Every row gives one point. Each copy is the shape, with its points in the same order, stretched, turned, moved and blurred by noise. Some copies are also mirrored. Which?

Shape (8 x 3):
-30	56	5
30	10	38
50	26	14
10	-12	67
-65	-21	3
-18	-40	-57
-40	24	7
-2	-52	68
Copy 1 (8 x 3):
-58	42	2
11	16	39
19	44	19
0	-7	68
-57	-46	-4
-10	-44	-66
-55	8	2
3	-52	63
Copy 1 is: only turned
Copy 2 (8 x 3):
-18	67	-7
38	30	35
55	47	10
12	9	66
-43	-16	-6
11	-27	-54
-25	34	-2
9	-28	73
Copy 2 is: only turned
Copy 3 (8 x 3):
-6	66	10
36	3	41
61	24	31
18	-14	63
-45	6	-4
6	-13	-58
-19	39	2
-5	-46	50
Copy 3 is: only turned

Shape (12 x 6):
0	9	-5	-2	-21	21
-45	9	9	-3	-5	24
7	3	-13	-3	41	10
2	18	-15	-9	-23	20
19	1	-5	7	-17	-29
19	-2	14	-6	-12	21
-6	-2	4	-5	-8	12
0	22	-9	112	-3	-52
5	30	13	-4	-11	-26
18	-4	13	-2	-13	-24
13	19	9	5	-1	23
8	19	10	12	-16	24
Copy 1 (12 x 6):
-3	-20	-1	22	-21	1
-47	-16	11	7	-11	3
9	2	0	2	29	-1
2	-30	-7	24	-18	-11
19	23	-21	10	-31	-16
16	-16	14	17	-25	11
-6	-8	3	6	-17	-2
-15	90	-61	76	-30	0
3	14	13	19	-26	-33
23	16	0	1	-36	-7
11	-6	9	31	-6	1
2	-11	13	38	-22	8
Copy 1 is: mirrored
Copy 2 (12 x 6):
6	-13	2	-4	-26	11
-31	-3	19	-5	-10	21
10	-20	-16	0	33	-1
11	-4	-10	-12	-29	11
14	-19	-8	12	-31	-43
27	-29	13	-10	-20	2
-4	-23	8	-3	-16	-1
-5	6	-7	121	-20	-45
12	9	15	5	-19	-38
16	-25	6	0	-22	-38
26	-6	9	0	-7	6
22	-8	13	10	-24	12
Copy 2 is: only turned
Copy 3 (12 x 6):
-2	6	6	5	-27	16
-43	-1	25	14	-7	16
5	9	-5	-2	27	-13
-5	17	-4	-1	-30	18
16	-1	4	6	-38	-33
17	-2	18	-6	-18	16
-7	-4	13	0	-15	3
27	8	17	109	-28	-72
0	27	25	-1	-32	-31
17	-6	19	-6	-33	-28
14	20	19	7	-7	11
10	14	21	17	-19	17
Copy 3 is: only turned

Shape (11 x 8):
-20	-33	-41	-34	13	-42	-35	15
37	43	34	-15	49	81	22	1
2	32	58	-5	74	84	84	22
-6	-57	-2	32	-41	0	-22	-11
9	3	-9	48	24	11	-13	-27
33	-1	57	0	-25	51	25	-32
-9	-25	0	11	17	10	11	-76
3	-19	-47	25	-49	-19	5	-23
-49	41	17	-35	-39	-58	-22	49
-20	17	-20	-37	-28	-11	4	20
-34	-9	-19	22	-26	53	-24	-32
Copy 1 (11 x 8):
-39	-27	-3	-44	5	-35	-51	19
19	25	-61	6	20	47	80	-25
13	32	1	12	32	73	121	-2
-4	-50	17	-9	-44	19	-52	-32
3	-5	-16	38	16	22	-31	-33
35	1	-8	-12	-33	35	44	-74
9	-7	16	-19	36	28	-33	-73
10	11	12	-17	-37	6	-81	-18
-80	33	21	-13	-63	-63	4	3
-33	30	-3	-40	-34	-10	-15	2
-36	-2	-15	-5	-20	62	-39	-55
Copy 1 is: mirrored
Copy 2 (11 x 8):
-46	-14	-31	-6	21	-26	-22	7
60	63	38	-15	67	59	10	-31
47	57	83	-9	89	53	73	-11
-10	-42	7	53	-10	-11	-17	-17
20	22	-13	46	48	-12	-9	-44
56	6	61	17	4	51	-4	-54
-4	-9	-14	24	39	11	8	-99
17	-8	-34	35	-27	-19	6	-32
-61	62	31	-24	-55	-52	-10	23
-25	32	1	-20	-40	-3	21	-5
-22	5	-19	52	5	45	-9	-60
Copy 2 is: only turned
Copy 3 (11 x 8):
-22	-3	-73	-28	-12	-22	-29	9
-10	34	68	41	-5	41	26	60
-35	26	81	46	40	26	79	41
10	-25	-39	17	-26	35	-24	-51
-9	5	-4	67	-28	0	-25	1
27	8	61	18	-35	46	23	-15
-21	-30	21	28	-60	-19	0	-20
14	3	-65	29	-63	3	4	-36
-21	96	-54	-44	6	-11	-15	-46
-15	47	-50	-22	-28	8	17	-10
-44	-2	-14	35	-60	54	-13	-26
Copy 3 is: mirrored
Copy 4 (11 x 8):
-15	-51	-29	-6	-17	-54	-7	32
17	39	36	-27	29	65	31	6
-2	50	57	-15	72	54	93	4
-23	-57	19	38	-57	-2	25	13
-9	-19	-7	45	-3	19	18	-18
22	6	70	-5	-39	44	40	-24
-10	-33	7	-6	-15	4	31	-61
4	-35	-26	29	-88	-25	38	-9
-38	37	22	-1	-52	-89	1	65
-15	9	-14	-18	-51	-32	23	41
-53	-18	-5	5	-52	39	19	-10
Copy 4 is: only turned

Shape (15 x 11):
-27	15	-65	41	-2	6	1	-43	-24	-10	29
-115	-40	16	-6	-27	-3	37	-32	14	19	-95
-5	-30	-4	19	0	-75	38	-1	15	1	24
-35	-31	0	-20	-23	-15	-14	12	-8	30	-49
22	-2	-32	-25	-32	15	15	0	-16	10	-6
40	16	32	16	-5	12	5	-4	1	-3	24
43	7	-19	50	24	12	-17	-37	-17	63	23
37	-30	-3	51	72	11	14	17	100	-3	16
-80	-1	-40	26	-18	12	4	-25	-4	49	28
22	-10	-48	-26	86	12	-2	-28	14	-7	-102
0	24	7	47	24	-40	-3	18	50	1	13
17	22	6	30	-12	-2	23	-31	38	72	5
22	17	-44	-48	-16	6	9	-2	-22	39	-98
3	13	11	49	32	7	42	24	2	30	33
19	13	22	-121	-4	-88	8	1	24	49	32
Copy 1 (15 x 11):
19	5	-86	67	5	21	3	-17	11	5	24
-90	-47	27	53	-8	-22	8	-30	73	-9	-62
17	6	-22	36	-4	-64	49	23	15	7	24
-23	-43	11	12	-31	-7	-20	19	38	18	-21
40	-32	-21	-6	-18	28	15	-2	31	10	12
46	21	25	13	18	14	3	0	-4	2	37
49	30	-33	32	15	34	-8	-11	-30	85	11
23	102	16	29	48	11	35	69	53	28	-3
-33	-15	-44	76	-15	12	-14	-32	48	47	38
19	14	-47	-26	60	29	2	22	38	16	-97
33	58	3	48	13	-41	-13	26	28	15	4
29	34	17	30	-6	-2	14	-40	22	82	12
47	-54	-19	-17	-13	24	-11	-23	49	31	-69
52	10	15	64	47	7	16	7	17	45	35
19	-31	-15	-96	-9	-102	2	-15	32	33	64
Copy 1 is: mirrored
Copy 2 (15 x 11):
-7	5	-26	43	5	13	-64	-22	-19	-60	33
-119	-3	4	5	-10	-24	-38	30	22	-26	-83
10	-19	-2	20	-10	-56	-8	37	31	-35	29
-37	-2	11	-5	-16	-18	-54	40	-12	19	-44
11	-3	27	-15	-26	25	-50	25	-18	-27	-2
30	12	46	17	-9	13	5	-17	2	-7	14
51	-20	26	72	18	27	-69	-22	13	-2	0
57	-31	-54	-1	18	23	25	-38	88	6	-1
-62	-3	-10	45	1	12	-85	4	22	-14	38
35	-17	-23	-38	65	27	-49	-2	-1	-35	-112
28	34	-22	27	12	-24	0	3	52	5	18
18	9	44	43	-8	16	-52	8	76	-5	-3
17	18	37	-27	1	37	-85	66	-19	-22	-89
16	-5	12	50	28	30	9	21	35	-6	34
27	10	93	-86	20	-81	-62	63	43	5	28
Copy 2 is: mirrored

Shape (15 x 12):
-29	-27	59	50	26	5	-39	71	5	-12	42	42
0	-5	37	-14	21	30	-14	53	-44	-12	34	78
-49	-62	47	-23	-24	-9	56	-6	20	45	-25	1
-27	-5	54	17	24	76	-17	21	-17	19	16	31
20	3	-21	39	22	16	5	57	-75	-62	-23	-27
-5	-24	-1	-4	48	14	24	24	24	8	-10	17
-32	52	-51	-19	1	-4	12	-19	-36	-7	50	-60
-20	-28	47	-45	29	-49	46	1	3	69	-57	-21
-2	-13	-1	-38	-14	-32	51	-4	-50	13	27	-26
32	-2	-55	-6	8	45	12	64	-56	-21	50	-33
10	-51	-43	35	25	0	-16	44	-66	21	-37	24
-28	20	-41	-40	-33	-43	64	-12	-7	3	-32	-25
26	40	-1	-25	-53	-42	75	-33	0	50	13	-32
0	-68	57	-46	1	-10	-21	-24	37	34	-52	10
-3	-58	56	29	46	10	17	-3	-15	-5	20	58
Copy 1 (15 x 12):
-20	-48	48	8	2	34	-48	86	-19	-43	39	-13
-13	-29	22	-63	-11	47	-4	69	-68	-29	19	21
-66	-97	25	-43	-35	0	27	-6	35	36	-35	-19
-32	-44	35	-23	-12	91	-26	43	-41	11	-18	4
22	-22	-72	13	-21	32	-4	40	-53	-63	-29	-56
-11	-60	-40	-31	15	24	-7	37	13	22	-6	-1
-47	46	-46	-32	-13	20	30	-34	-32	37	27	-75
-30	-87	0	-71	4	-51	-15	-5	24	53	-59	-38
-29	-34	-21	-66	-36	-17	48	-12	-24	20	11	-52
30	4	-63	-17	-22	57	45	56	-52	14	28	-61
-14	-65	-67	21	-24	-15	-1	68	-73	4	-17	-4
-52	3	-48	-48	-42	-41	51	-30	23	24	-37	-39
8	10	-19	-70	-78	-39	30	-51	33	58	-1	-49
-4	-94	50	-7	26	-25	17	-6	-5	38	-57	21
-19	-102	9	-21	-4	31	-17	18	-33	-16	28	19
Copy 1 is: mirrored
Copy 2 (15 x 12):
-34	-6	20	93	73	35	-6	37	6	6	21	54
-24	2	8	27	58	27	-8	45	-48	-8	3	98
-33	-18	-5	19	-11	-46	87	8	6	56	-7	20
-37	34	-7	40	40	70	25	9	-28	29	-10	60
5	19	-3	20	45	26	-15	32	-84	-67	-6	-54
-9	7	21	-24	65	16	32	25	2	17	-4	12
-39	78	-51	-40	20	-27	-30	-12	-47	-19	55	-30
40	-3	-28	-9	46	-62	69	9	-4	67	-16	2
-11	11	-36	-20	4	-55	18	7	-63	1	53	-8
-15	27	-33	-40	29	44	-22	53	-65	-41	65	-30
6	-29	16	6	39	27	-39	36	-65	37	-20	-26
-17	34	-11	-49	-16	-84	21	9	-24	5	-7	-39
29	62	2	-35	-46	-77	26	-13	-27	21	62	1
27	-51	-26	3	0	-12	40	-34	37	29	-40	45
-16	-31	50	35	69	18	42	-14	-30	16	7	58
Copy 2 is: mirrored
Copy 3 (15 x 12):
-21	-59	61	55	60	-7	-47	40	-11	-15	6	43
-6	-51	28	9	28	22	-28	57	-68	-5	-6	70
-61	-60	30	-16	-42	-27	37	-8	22	20	-24	-29
-40	-54	18	47	31	52	-7	20	-48	9	4	17
-13	46	-6	-21	84	-5	-67	25	-54	-37	-26	-1
-15	-41	-8	-6	33	4	12	4	14	2	-38	26
-13	43	-87	-15	15	-30	-11	0	-2	-2	76	-3
-13	-44	-9	0	-22	-67	54	27	17	27	-51	-54
3	6	-11	-51	-13	-44	5	14	-18	19	25	-9
0	26	-28	-62	63	29	-72	28	-19	20	32	22
-9	-12	-10	-2	42	-26	-75	-1	-43	46	-67	19
-41	38	-61	-36	-43	-55	18	4	24	-5	-10	-6
17	58	-16	-15	-73	-31	39	5	32	31	23	-18
3	-104	-2	17	-51	-9	7	-6	8	-17	-62	-38
9	-62	68	25	35	2	16	-18	-47	-3	-26	43
Copy 3 is: mirrored

Shape (18 x 12):
12	-52	42	26	-21	-26	4	-29	60	68	-5	38
-24	-55	-46	-45	7	-68	-44	-7	22	27	65	-45
2	-9	-20	-14	19	9	48	-19	-46	43	40	-27
-48	-16	44	-51	52	-1	-53	-57	-52	-3	-39	31
55	-28	-36	28	-19	-41	-10	-5	12	6	11	-34
43	-62	-16	40	83	-52	-31	-4	-35	-32	65	-36
-54	-25	-40	45	10	-17	27	31	4	-32	-8	-14
-46	-17	-8	-35	51	2	28	42	35	-35	1	-9
-6	21	19	-29	46	39	17	33	-6	-6	-17	-49
24	0	9	8	38	19	-15	-58	53	68	40	-61
-19	19	1	42	-10	29	-9	44	-23	-5	-35	35
-31	-21	50	-47	-18	40	-49	-50	-29	-8	30	-14
-40	-51	49	-7	53	5	-23	8	-42	4	-19	-1
55	-77	-44	44	-3	1	-24	12	4	61	-20	10
19	26	16	36	-10	36	-25	53	19	42	16	41
36	-27	-32	30	45	40	34	-26	5	62	6	-46
-3	-51	36	3	77	-20	-46	56	-43	-1	62	-27
-34	-9	52	-17	51	34	-10	-3	15	-37	47	40
Copy 1 (18 x 12):
-20	-21	54	68	-26	13	36	30	45	77	-6	6
1	-38	-53	-9	8	-64	-50	35	83	59	55	-6
13	5	-14	-52	1	15	20	-49	24	37	62	-15
-54	-7	42	-40	4	-34	-35	-71	-5	56	-83	-6
74	-41	-32	26	-37	3	-14	12	20	44	26	7
64	-68	-31	14	75	-65	-38	-25	-8	35	32	-27
-12	-45	-74	2	-7	18	21	16	15	-28	-21	-32
-7	-14	-31	-47	31	0	9	45	50	-24	-41	-40
21	29	-8	-67	11	31	-12	21	-10	6	-24	-44
18	56	37	39	-5	6	-51	7	46	46	48	-36
-18	-16	-25	-8	-20	43	17	15	-50	4	-55	44
-52	-18	65	-55	-24	-11	-63	-22	-11	20	5	-7
-43	-32	9	-34	39	-6	-11	-15	-28	54	-45	-40
30	-57	-25	47	4	64	-14	1	18	99	7	38
-5	11	12	16	5	38	10	58	-37	25	-6	75
35	19	-7	13	11	67	-11	-32	33	53	41	-33
2	-47	-20	-35	94	-52	-33	30	-44	53	21	-20
-48	-14	54	-29	54	-26	-10	11	4	-32	-33	2
Copy 1 is: only turned
Copy 2 (18 x 12):
2	-68	9	56	5	-11	-27	-16	50	66	9	11
-31	-5	-49	-66	12	-54	-101	25	-10	27	16	-33
11	13	3	-50	-15	-16	19	-26	-36	53	-18	-27
-44	-49	98	-32	18	46	-57	1	-24	-3	-61	-7
33	-1	-43	-20	11	-32	-45	-34	48	-12	1	-43
60	-3	23	-82	68	-61	-51	-3	1	-30	50	-64
-27	39	20	-37	10	-45	21	28	56	-23	-4	8
-33	16	-7	-33	46	14	31	48	-3	-10	1	32
-1	22	-2	-20	35	55	44	33	-17	-3	-34	-36
-16	0	-26	-1	48	27	-15	-29	17	77	31	-93
15	41	54	14	-19	31	4	22	49	-15	-36	19
-52	-20	40	-1	-37	46	-46	-7	-40	-11	10	-55
-6	-42	78	-29	14	8	-14	50	-8	-1	-24	-21
58	-39	-7	-41	-19	-6	-46	-8	88	40	4	-12
46	41	18	46	-9	47	-19	24	35	33	9	13
23	0	-12	-50	17	13	35	-30	39	70	9	-59
51	-3	42	-49	41	-21	-47	78	-37	-8	33	-46
-21	9	59	7	34	39	4	16	-32	-6	50	21
Copy 2 is: mirrored
Copy 3 (18 x 12):
12	-78	20	23	22	-37	-4	-35	-24	88	27	30
-103	-37	-21	-36	-15	-43	-15	-18	-74	5	73	-48
-5	32	-41	-12	-38	19	47	-6	-78	44	26	1
-55	-9	52	19	65	72	-1	-12	-95	11	-41	2
9	-11	-41	-1	-29	-63	-23	-26	-33	-10	10	-11
3	-34	-77	32	5	5	-19	-14	-111	-62	36	-67
-36	-34	-47	33	3	-28	76	7	2	-39	-5	-4
-19	-28	-24	-28	44	12	73	29	-5	-14	24	-48
23	23	-9	1	-4	32	49	47	-27	16	-8	-61
-3	5	-12	25	-10	-11	-17	-40	-41	102	35	-93
2	10	-5	59	3	24	23	34	21	-18	-18	41
-35	-9	75	7	-30	71	-2	-41	-54	11	14	-27
-22	-53	15	38	17	55	33	26	-83	2	-19	-15
-5	-56	-72	4	-32	-18	-47	-9	-24	35	-23	27
20	10	-3	55	-4	23	-19	40	33	33	51	21
19	3	-77	9	-32	5	17	-17	-40	77	-15	-41
-15	-43	-26	42	-3	50	3	53	-105	-34	63	-60
2	-23	25	21	52	82	32	-10	-17	-7	58	-38
Copy 3 is: only turned

Shape (17 x 12):
48	-1	7	30	-11	16	-50	5	26	25	-40	-25
-9	-8	7	-50	32	-8	38	-7	-1	-7	-10	-26
-36	29	5	3	-32	-59	4	75	43	29	25	1
-6	15	53	-51	-25	32	-24	73	-45	-15	-45	44
13	8	-2	45	-28	-7	-37	23	-36	26	-47	-11
-27	-43	-38	-25	31	6	-31	-19	-39	21	47	39
29	-39	-50	40	59	42	44	-31	-59	32	43	-30
4	-66	-14	27	17	-31	43	9	-50	-1	-26	-48
-4	33	10	46	50	-21	-32	70	14	14	-53	-25
18	-44	21	-39	-13	-9	-25	18	-8	38	-23	-21
47	25	8	24	-36	-30	-10	18	21	-14	15	-14
46	-9	-17	20	28	32	-36	30	-36	-30	37	-11
-27	39	29	-37	-7	-46	-58	26	-33	6	-53	-1
29	-66	32	-54	-34	-30	37	-26	19	-16	-50	14
-29	-23	52	18	3	25	-50	1	-52	15	15	54
-23	-19	-58	37	4	19	36	71	-11	7	-33	-5
-28	24	-11	42	-10	17	-29	57	23	-7	-15	-53
Copy 1 (17 x 12):
13	6	-7	55	11	12	-76	2	12	45	-23	33
31	10	11	6	4	-4	54	36	20	56	34	-42
-52	-1	4	56	-89	-26	55	39	-18	-8	33	54
24	3	-69	-61	-25	54	-6	103	-25	-2	32	15
-25	9	7	10	10	20	-58	17	-51	21	-22	28
0	-17	-65	-37	32	-28	62	-43	-40	79	30	4
60	2	27	38	121	-10	56	-48	-72	55	-3	-11
11	-41	42	27	31	13	24	7	-59	47	-24	-74
-55	-27	19	55	19	-3	-37	84	-18	43	26	45
47	-10	-24	13	-42	9	-31	3	-23	66	30	-21
1	-5	9	39	-14	-39	-25	2	14	-42	-5	29
24	-27	-51	31	81	-29	-9	0	-37	-12	22	12
-51	13	-12	-49	-42	3	-45	62	-2	37	60	-3
78	-23	3	-29	-61	20	12	19	40	46	-51	-66
22	-47	-32	-70	27	58	5	-13	-28	42	30	54
-47	-3	-16	60	17	37	63	53	-70	22	-52	-5
-74	6	-7	91	14	35	1	25	-13	-13	15	28
Copy 1 is: only turned
Copy 2 (17 x 12):
32	7	44	-5	11	30	10	-27	62	-7	-44	-17
10	4	-19	-19	33	-19	18	-12	-19	32	-6	-1
34	51	-29	-1	-21	21	13	69	53	28	23	-61
27	-6	39	-14	-15	-72	-44	61	24	16	-47	17
36	-5	52	26	-16	31	9	14	43	34	-45	-2
-17	-98	2	-58	10	27	0	24	22	48	6	0
29	-77	16	-17	42	94	9	-23	-53	29	-7	31
36	-44	9	46	8	32	71	5	-26	26	-27	16
59	35	30	24	62	15	9	47	57	30	-22	-23
27	-29	-10	-16	-18	-9	15	-17	41	16	-41	-24
30	25	39	13	-8	19	17	-12	42	0	33	-20
41	-59	72	-21	42	20	-11	11	11	-6	23	-1
20	9	23	8	-3	-62	-11	18	65	83	-17	-21
-9	8	-11	-2	-38	-34	70	-43	21	-20	-35	28
-23	-77	21	5	-2	5	-59	35	56	15	-29	10
45	1	26	-10	12	46	46	85	-27	18	-45	1
23	24	48	2	39	19	-2	52	18	8	-33	-61
Copy 2 is: mirrored

Shape (16 x 12):
-18	39	15	-36	54	-7	-25	-16	3	70	-58	-28
-8	-27	33	-37	-6	-8	-18	36	-8	-39	51	-4
-28	58	43	-40	-9	-33	24	-26	14	37	-45	19
-9	-13	28	7	20	25	-3	-100	81	22	8	-10
-15	-53	28	0	-11	85	2	45	-36	-39	37	-22
58	-50	28	5	-9	41	-7	65	47	-29	33	-4
39	-7	40	32	18	14	-28	-93	0	25	19	45
3	67	30	15	4	33	21	-57	23	14	0	2
-15	26	-29	-30	52	3	28	-15	20	63	-14	38
-32	-40	-10	17	-12	30	-53	28	31	-50	10	19
16	33	-35	-75	2	3	12	-47	-13	11	-65	-9
2	-36	88	-42	-17	30	-55	28	23	-49	53	-20
8	-2	32	18	70	-6	21	-55	28	-33	14	-3
-8	15	-12	6	-6	-43	42	-39	-18	64	-62	-30
20	-8	-23	21	-17	33	-40	37	-2	-38	83	-42
26	-17	17	27	-4	47	-40	76	-17	-76	9	-21
Copy 1 (16 x 12):
61	-6	22	88	-21	5	-51	-31	3	-29	-50	27
-13	25	19	-62	-4	-57	-9	46	-2	-21	-37	-36
30	42	55	48	-17	-7	14	-39	63	-25	-21	24
-39	-59	2	33	-50	-56	35	-76	-32	-72	8	18
-6	-12	-30	-110	-23	19	-14	11	-54	30	-45	-32
2	-43	-42	-78	5	-19	7	65	-19	-26	16	11
-31	-36	33	47	-68	-65	21	-25	-35	22	1	38
-37	2	33	43	-31	36	40	-39	-10	-20	0	15
-18	-7	34	54	12	-8	-31	-56	38	-3	-43	50
-43	27	-70	-62	-43	-43	-39	27	-26	-16	-19	25
33	76	32	43	62	-13	-23	-59	-18	-26	8	20
0	-5	19	-98	-58	-52	2	49	-35	-62	-16	-25
-41	-24	5	37	9	-51	52	-9	-25	-43	-78	13
60	4	-7	82	24	-7	-2	-51	31	23	-8	-17
-59	0	-36	-47	-4	4	-24	74	-58	-10	14	-63
-1	26	-70	-70	-3	19	-15	90	-58	7	-33	-1
Copy 1 is: only turned
Copy 2 (16 x 12):
-24	27	-76	-3	-6	-22	6	29	84	-15	-13	-29
8	-28	26	-35	15	33	7	52	-16	-26	-15	16
-11	-12	-57	-34	-51	-47	60	-22	53	-40	5	-8
46	20	10	2	18	-2	-46	-12	73	-67	48	-34
29	9	53	13	4	88	-34	35	-32	0	-62	-20
32	1	58	53	24	84	-28	53	-3	23	4	50
9	47	71	-3	24	-40	-14	-14	56	15	68	-60
22	41	7	16	-24	-56	-5	-27	36	-30	14	-20
-65	43	-32	21	8	-2	41	-19	53	-53	37	-31
17	-12	33	-11	70	20	6	-19	18	-19	-48	22
-31	40	-91	-42	7	-14	0	-23	7	1	27	-24
73	-11	57	-50	8	54	-19	76	8	-7	-40	29
48	-11	-6	24	38	-17	4	43	21	-41	41	-58
-51	-31	-82	16	-27	-34	-5	-23	42	-17	31	-54
0	-5	58	13	36	-9	-68	46	-29	-18	-30	33
42	-6	30	25	33	33	-13	50	-35	52	-71	22
Copy 2 is: only turned
Copy 3 (16 x 12):
34	9	38	3	2	11	20	-38	45	16	-1	-60
-31	-29	35	8	9	-31	43	-19	-18	-35	-16	24
-19	15	91	14	-61	38	-13	-55	44	21	15	-23
8	8	-15	-32	-29	65	-11	-22	61	-83	55	-9
22	-60	-46	53	4	-14	39	-1	-25	3	-61	47
23	-75	-34	-6	9	-60	-34	13	-36	-22	4	35
-3	61	-21	-59	-33	20	-28	-46	22	-62	19	31
37	39	10	-13	-61	58	-2	-1	1	-23	9	-4
38	23	15	-1	-25	4	31	-10	51	35	67	5
-10	-46	-5	-40	17	-23	18	37	7	4	-39	47
-8	6	4	-7	-63	20	25	-45	0	53	27	-53
-27	-69	30	-10	-2	-32	29	-30	-22	-83	-52	10
-17	44	-2	4	-24	11	1	23	38	-86	25	-9
-19	36	13	29	-20	62	-43	-57	39	58	39	-27
26	-25	-38	-24	34	-3	25	55	-79	-32	-17	33
14	-51	-40	-2	4	-55	-3	57	-61	10	-80	23
Copy 3 is: only turned

Shape (18 x 12):
27	-28	-52	-18	-21	-26	31	-43	-50	37	-32	31
-18	41	-28	46	8	27	-16	11	-20	-15	-27	4
10	0	49	28	-19	26	-31	-2	29	-25	-2	-3
-11	-20	24	7	8	14	-33	22	-11	-16	29	-7
-6	-6	-24	42	17	50	-43	2	-12	-8	-2	25
-11	-54	8	-34	-83	-30	-5	62	29	-1	13	-18
-12	-49	11	-10	-16	-4	-6	14	37	-34	14	-58
-14	9	7	23	20	31	-5	7	18	7	-6	9
17	-17	-13	-44	-11	-33	3	57	22	-3	4	-21
-11	-39	-14	-31	-11	-9	11	-17	-57	1	-72	35
25	-19	41	20	-11	32	-45	22	-8	10	2	-37
-19	17	6	-10	10	45	-52	-26	-13	27	-6	6
-2	-43	5	-13	-23	-66	-47	19	17	-3	21	-8
20	-30	-36	-49	-54	-7	4	23	47	-56	-10	-18
7	-22	-4	11	22	30	-6	-10	-2	4	-22	45
-29	-12	8	24	-14	35	-20	21	28	19	16	-36
7	-30	-7	-49	-53	-24	27	27	13	-47	42	-12
-22	26	16	27	16	8	-24	-4	10	3	14	1
Copy 1 (18 x 12):
29	-5	-35	20	-11	-28	21	-45	-9	73	-20	12
-10	58	-9	9	0	53	-35	-30	-26	-11	-28	14
15	34	54	19	16	18	-22	2	32	-15	26	-3
-16	-1	22	3	14	28	1	24	-16	-19	38	-8
-4	17	0	4	1	78	-38	-12	6	8	-9	7
5	-44	31	16	-47	-75	14	23	10	-32	35	24
-14	-12	22	5	1	-38	11	5	24	-52	34	-44
-24	29	16	-1	12	29	-18	4	7	9	-22	10
10	-24	1	-5	-2	-49	24	44	-12	-29	-14	12
22	-16	-4	-20	4	-19	0	-83	-13	39	-2	18
21	20	60	-5	-17	33	12	18	3	-18	27	-31
4	40	22	-38	-7	27	-44	5	-3	33	17	-17
14	-43	37	38	5	-49	-6	36	-26	-10	24	-20
37	-23	-18	3	-7	-65	-14	0	51	-57	9	11
1	0	5	1	21	40	-20	-20	19	33	-24	20
-33	23	35	-4	-33	9	-10	19	10	-10	7	-19
2	-27	-28	19	6	-67	26	27	17	-42	52	35
-25	42	19	16	19	23	-23	19	-19	9	3	-4
Copy 1 is: only turned
Copy 2 (18 x 12):
64	-74	-3	-8	-12	8	-56	-10	1	36	-77	11
-47	5	-55	17	14	-6	-46	8	25	-30	-12	1
10	53	7	11	-9	35	3	13	59	-22	15	-25
-2	10	9	-9	26	55	11	18	19	-4	28	-31
-28	2	-34	4	21	52	-57	14	46	-7	7	-7
82	-28	-26	-43	-27	29	79	30	30	-2	25	-47
51	22	-8	14	21	30	55	-26	40	12	33	-56
-30	19	-13	-4	7	35	-12	-8	35	-8	-3	23
46	-14	-6	-31	28	-12	53	17	16	24	19	-15
38	-67	9	-31	21	26	-27	-29	21	-15	-77	-39
2	36	-7	21	8	52	27	50	43	19	-11	-38
-23	45	-21	-34	11	56	-46	-5	5	11	-22	-9
48	-18	29	-36	-20	-1	22	10	27	27	55	-60
121	8	-38	-19	38	-8	29	-8	45	-15	20	-30
13	-17	16	-2	21	46	-41	-2	46	-10	-20	14
-23	34	-42	-5	-13	57	29	5	31	4	26	-15
105	-14	-13	-10	17	18	48	-4	-7	-16	32	-22
-39	31	6	-4	-10	18	-19	-3	15	-7	20	8
Copy 2 is: only turned
Copy 3 (18 x 12):
60	-22	-42	29	-43	-42	-14	-1	24	37	-26	2
-29	-2	0	21	26	3	-34	-11	0	-13	-13	8
28	5	43	0	19	32	-28	1	-28	-25	50	-17
-11	-19	34	-12	-7	9	-3	-9	-20	1	54	-11
-16	-23	20	26	-3	12	-20	10	-7	-27	14	30
29	-15	-34	-40	-9	24	-24	29	16	55	79	-58
28	-26	44	-26	15	-1	-15	3	27	7	77	-62
-3	3	35	0	12	19	-6	12	2	-5	0	-4
16	-2	-22	-47	12	-24	12	40	11	27	42	-51
29	-48	-34	-15	-65	-34	-55	7	-12	15	-38	-23
3	12	44	29	-9	-2	-24	12	-42	4	58	-32
-9	28	44	9	-47	-2	-39	-13	5	-13	3	18
36	-25	1	-47	15	-19	-29	7	-5	40	74	-8
47	-16	-44	-35	4	-3	-13	33	48	-19	64	-61
16	-27	15	3	-15	14	-4	31	-9	-13	-14	10
-9	8	52	12	10	30	-20	1	23	21	47	-23
40	-22	-38	-50	-6	11	25	-8	27	7	72	-62
4	10	43	-4	26	16	-13	-24	-4	1	16	13
Copy 3 is: mirrored
